Each row is a point. Each table stands for the endless flat space through its points: a line for two points, a plane for three, and so on. Write the one point that lies in both, or say that there is none.
In the rows, zero is written as 128.

First, 2 rows:
[[133 139 140]
 [163 154 105]]
Second:
[[148 158 133]
 [160 144 117]]
They share: no point

First, 3 rows:
[[ 99 129  81 110]
 [113 139 119 124]
 [133 151 107 112]]
Second (2 x 4):
[[113 129  91 102]
 [119 147 112 123]]
They share: [117 141 105 116]

First, 4 rows:
[[131 113 152 114 133 108 101  94]
 [128 114 171 118 125 100 112  88]
 [110  98 125  90 142 132  92  82]
 [122 104 173 124 136 106 116  84]]
Second (4 x 8):
[[163 146 146 107 113 138  82  94]
 [134  92 123 126 145 111  89  86]
 [164  95 141  81 148 129  98  74]
 [178 111 141  67 138 143  82  64]]
They share: no point

First:
[[117 102 114 117 110 156 102 117 116  99 124]
 [125 107 121 126 108 152 103 117 113 100 122]]
Second:
[[116 111 103 128 110 150  97 105 118 108 135]
 [112  79  99 100 122 162 101 121 122  92 115]]
They share: no point

First:
[[168 117 147 102 133 117 128 100 160 116 147 128 132 124]
 [174 136 152 128 131 123 141  89 165 140 132 140 152 143]
 [143 120 134  76 141 100 106  89 144  76 168  97  93 136]
 [162 148 147 131 135 121 140  76 160 132 132 131 142 160]]
Second, 3 rows:
[[130 116 137 113 121 101 105 114 157 109 143 107 116 125]
 [150 131 132  83 156 121 130  79 162  94 163 117  96 125]
 [159 116 141  77 129  91 124 115 144 109 130 123 126 128]]
They share: no point

First:
[[138 109 127 145 101 157 111 114 141 159 160 153 138 139 180  80 160 148
  154 126]
 [135 125 101 122  78 146  56 109 166 139 163 118  82 152 164 138 211 188
  109 143]
 [140 124 115 124  73 134  68 105 166 138 160 126  82 143 165 131 200 185
  122 136]
 [134  74 109 138 111 117  91  99 169 153 164 168  75 173 119  86 138 144
  146 128]
 [152 104  87 112  85 132  58 101 156 128 168 122  76 163 137 121 196 183
  122 136]]
Second:
[[150 102  97 131  97 133  99  74 157 174 157 171 112 172 139 106 163 142
  142 132]
 [122  78 154 135  89 103  83 138 211 127 188 144 104 111 183 104 148 172
  197 143]
 [145 108 124 127 105 127 100 106 163 149 159 159 105 146 152  96 163 166
  147 133]
 [117  84 152 151  81 119  88 130 187 137 175 143  93 122 180  96 147 158
  175 129]]
They share: [136 102 127 140  94 131  98 105 161 153 159 156  99 147 157  95 158 155
 147 127]

First:
[[111 127 117 137 147  98 140 111  94  93  81 126 137 150 107 104 137  89
  109 146 135 105 112 124]
 [114 134 108 135 155 103 135 119 101  93  83 128 143 148 111  98 132  96
  112 138 139  99 104 127]
 [ 88 130 134 169 123 116 163  89 107 126  96 146 158 163  91 133 133  67
   78 187 152 115 137 133]
 [ 98 122 148 151 125  94  79 117  67  96  86 156 140 141 103 135 139 121
  128 109 134 149 121 109]]
Second (4 x 24):
[[ 95 120 111 144 150  96 104 106  93 115  94 168 150 125 106 134 132 105
  121 130 167 134  99 132]
 [ 86 164 125 145 129 114  79 119 140 112  99 139 167 147  97 133 158 109
   90  94 135 102  84 108]
 [104 145 138 153 147 123 110 112  99 116 110 139 163 154  99 119 126  91
  105 136 148 114 108 120]
 [106 103 126 143 176 101 122  94  61 127 108 162 153 129 110 121 105  84
  133 156 181 137 112 138]]
They share: no point

First (2 x 24):
[[134 151 136 142 122 133 137 124 157 134 132 110 145 111 104 118 144 155
  126  95 128 105 168 109]
 [102 175 132 138  98 157 117 100 129 134 132  78 169  87  92 110 180 147
  142 123 112 105 144 105]]
Second:
[[109 132 155 140  96 155 100  90 162 114 143 116 169  70 104 114 155 150
  147  81 114  74 171 119]
 [156 143 172 158 144 133 150 136 158 145 130 106 152  87 112 138 119 181
  140  89 101 108 135 137]
 [112 155 136 138 102 145 116 110 156 125 134 106 154  89 106 106 159 145
  132 101 121  94 169 103]
 [106 169 102 148 123 147 117  91 165  91 104 138 181 108  69 122 187 167
  108 103 131 117 176  72]]
They share: no point

First:
[[169 165 102  95 111 152 160 125 145 127 144 100 150  92 117 160 127 109
   90 131 141  97 142 160]
 [160 155  88 108  98 173 141 146 128 163 146 116 185 108 101 135 130 100
  112  93 111  90 118 178]
 [140 168 103  91 109 163 132 153 141 145 114 129 160  89 106 152 127  99
  106 111 130 104 132 143]
 [165 158 102 110 130 149 169 126 113 127 161  83 152 126  89 131 128  94
  105  82 138 101 143 168]
 [155 175 124  99 147 142 164 113 121 111 144  82 138 106 103 136 139 105
   98 107 163 103 142 138]]
Second:
[[156 170  96  93 115 133 166 132 141 156 138  97 131 102 107 171 119  99
   98 116 138 124 152 152]
 [144 178  70 108  94 148 174 108 134 141 158 111 143 118 117 149 121  79
   80 142 157 120 183 131]
 [162 160 106  93 121 145 156 144 137 138 134  99 143 100  99 161 121 103
  104 100 130 108 138 164]]
They share: [159 161  99  98 115 152 157 138 134 130 140 104 149 105 101 152 122  97
  99 106 135 104 146 159]
